Each wall is flat, endless, passes through zero and stands at right angles to its row. A trip goes straight from one point to another. Which walls does it cross, in order?

Walls:
(1): -2  40
(2): -62  -22
(3): 39  31
(4): 33  31
(5): 72  -24
Trips:
7  45 to 44  -9 -> 5, 1
53  -26 to 25  -11 -> none
-70  13 to -56  5 -> none
72  67 to 6  -69 -> 1, 4, 3, 2
-29  16 to -8  -41 -> 1, 5
14  57 to 42  -36 -> 5, 1

Walls:
(1): -23  -55  0  39  -53  -29
(2): -75  -14  -67  -16  31  12
(3): 27  0  5  -59  36  -79
Trips:
65  23  16  -33  -35  8 to 22  77  21  22  -16  -94 -> none
8  35  -3  75  -20  36 to 1  -12  0  -3  -2  -31 -> 3
45  -24  -50  41  -3  -11 to -45  0  -25  -12  -4  1 -> 2
-40  -102  -31  67  -49  -99 to -56  27  -39  33  -62  36 -> 3
71  46  26  9  62  53 to -16  -26  7  44  41  -3 -> 2, 1
-21  -14  -22  31  69  26 to 14  -42  -21  -1  -19  7 -> 1
-27  15  -11  52  -58  -52 to -22  -46  57  -49  -50  -20 -> 3

Walls:
(1): 22  -15  -47  -38  -6  -20  -62  -34  12  -13  -13
(2): -2  -9  35  12  2  -53  -63  41  -20  -39  -29
(3): 3  37  57  -7  -30  -29  65  2  20  48  13
Trips:
46  8  -3  -28  -1  -6  1  46  13  -41  -22 to 19  -16  49  96  2  -67  48  -70  40  -36  2 -> 3, 1
-65  -67  -39  23  -14  1  60  31  32  -25  34 to 40  -35  19  -77  -20  44  10  33  30  -56  30 -> 1
-7  -43  -23  -40  38  59  -29  51  24  7  14 to -13  42  -11  -104  3  54  -73  42  4  4  18 -> 2
-43  -61  75  16  -2  16  -5  -21  -51  -25  29 to 11  50  -25  15  12  30  -75  21  -19  -9  40 -> 1
9  0  34  36  -66  -60  42  -69  -1  -5  28 to 74  -11  47  13  -18  -16  8  30  9  -18  -91 -> 2
18  -17  18  -40  -8  -4  3  20  56  13  -9 to -37  16  -25  -53  33  -2  3  26  -118  6  -83 -> 2, 3
-8  -25  34  -21  11  -6  -62  26  -45  -40  -31 to -2  60  114  28  -34  -8  -72  14  -33  -46  25 -> 1, 3
-32  -48  -52  16  29  -7  34  22  -43  -50  13 to 45  -58  56  9  39  61  -32  12  33  -34  10 -> none

Walls:
(1): -33  3  52  32  25  53  15  -88  -2  -15  -49  25  17  39  -2  33  20  39
(2): -40  5  -39  38  -19  -4  41  -7  50  56  16  45  0  -12  -19  25  54  56
(3): -20  -19  11  33  -18  39  4  -47  -54  -21  25  48  26  -1  -29  -33  50  51
(4): 1  35  -20  54  -78  15  -11  -4  -22  70  -18  8  51  41  30  -36  30  10
(5): 78  3  13  26  8  -82  4  39  105  35  35  15  -32  17  21  50  70  6
(6): -4  13  -48  35  46  60  2  32  80  36  -10  -9  -58  -3  38  -62  -49  13
Trips:
43  16  15  14  -55  -13  61  1  -23  -51  -62  30  -17  -40  1  -47  27  -27 to 24  43  40  -15  -44  -47  -2  -43  -33  32  11  46  -23  86  -36  -42  -50  -26 -> 1
-40  -24  85  101  24  44  -21  98  33  -7  -68  -29  60  20  18  -83  9  -22 to 15  10  -68  18  49  -27  35  51  26  46  1  -29  37  40  74  -33  28  40 -> 3, 5, 1, 2
37  -45  -11  -25  -46  -43  11  -12  -37  -76  -87  -15  2  70  -33  -86  18  10 to 16  -26  68  30  7  -39  34  0  -46  27  -8  16  -30  59  -28  -36  -8  -150 -> 1, 3, 5
-13  -9  30  -20  1  18  60  -3  61  -3  -44  5  -49  -13  14  66  42  -12 to 23  52  -73  61  -19  44  -50  -40  37  -1  -24  -72  -3  -17  -68  10  38  39 -> 4, 3

Walls:
(1): 39  -1  40  25  14  14  -5  -72  13  38  2  -46  -45  -9  -3  77  -6  -7  36  3  -3  -45  29  -86  27  -32  -67  -9  48  -10  43  -20
(2): -16  20  11  -41  -8  71  17  -35  4  -48  54  -35  -12  -55  -40  -28  42  -60  -34  10  6  45  -17  -3  -111  25  -21  -24  20  -40  -17  15
(3): 9  44  -16  52  59  1  18  39  50  8  -54  -24  -8  -1  46  10  -27  17  57  23  -33  18  -19  7  62  44  -15  -17  11  34  -50  43
(4): 61  41  -33  46  -29  -18  -5  35  3  25  37  43  71  20  64  23  39  -60  -4  46  79  32  -49  27  -31  20  12  -42  -32  7  22  -15
(5): 45  -30  -33  -16  -7  8  113  88  45  6  9  23  44  -3  0  32  23  20  -44  -56  -26  -83  -10  1  -20  -54  72  -98  53  28  86  -24
(6): 26  56  45  6  14  19  102  -21  7  54  -1  -78  -47  1  10  5  -29  -56  -32  57  -11  -3  -67  3  74  -27  -17  14  -47  -27  36  -98
(7): 12  -11  15  -35  -11  18  52  -11  40  1  18  -7  30  -14  -18  26  -8  60  -40  -30  -26  79  20  -29  -67  25  -5  -15  -20  -23  -2  25
(8): -100  -1  11  -39  55  -8  -42  20  -30  -35  -12  -68  -9  14  25  -18  -36  -32  56  -14  -12  21  2  -5  -6  39  -7  -43  0  97  -63  -12
(9): -56  -42  -15  -26  -35  7  -20  12  -53  -18  -22  30  39  0  7  -10  5  -21  42  8  -22  44  -51  -64  38  -8  36  67  -18  24  -70  75
Trips:
-4  6  35  1  -40  16  -48  -14  -25  4  -18  8  -9  32  -15  -25  -25  11  -64  -13  86  -40  30  48  -21  32  -26  -28  18  -16  -16  41 to 6  9  -57  -19  -22  27  3  -43  -48  5  3  -17  -103  -7  -44  1  -18  -23  57  69  -1  -62  -19  36  -35  -76  34  22  -24  14  11  47 -> 4, 1, 6, 9
47  -37  -26  27  44  -27  -57  -4  16  43  4  -5  46  -7  -3  -102  -49  40  -1  1  -17  -24  13  -1  50  46  3  2  40  -39  -14  4 to 2  5  24  -67  76  30  -2  -1  -56  -25  35  3  76  -32  0  -13  26  24  7  -5  -31  -1  -2  -28  -11  1  13  -121  -82  -9  -23  4 -> 8, 7, 5, 9, 2, 4, 3
-9  -47  9  -71  -1  2  -15  -23  -47  -33  38  50  -34  -1  25  38  31  33  -35  -17  57  -68  -40  65  -16  -30  -34  28  -80  -4  13  7 to -33  -24  -27  8  -26  9  -6  25  9  94  32  108  10  -73  -1  -57  -44  28  -52  -39  2  85  10  -24  -33  18  -15  61  79  -34  2  54 -> 9, 7, 4
59  -33  -27  2  3  -55  15  20  36  26  -32  -29  97  8  -4  18  -32  -26  -57  -12  38  -7  -32  -33  8  17  4  11  -16  107  -27  22 to 43  -6  -43  36  35  8  -31  50  -11  -118  -52  -45  33  10  27  49  -17  -59  26  -63  43  -44  -96  40  30  63  6  0  -47  11  -19  84 -> 7, 5
-5  20  15  26  -65  71  29  33  5  -41  18  68  5  22  -7  77  30  1  -7  -64  -3  -52  -59  24  -15  5  49  34  -15  57  -34  24 to -43  18  44  -17  -85  -7  -44  -1  -53  9  37  -30  -55  35  32  -47  11  23  -48  -34  95  19  -28  7  27  -54  -13  -38  -26  -43  8  -17 -> 7, 2, 6, 5, 9
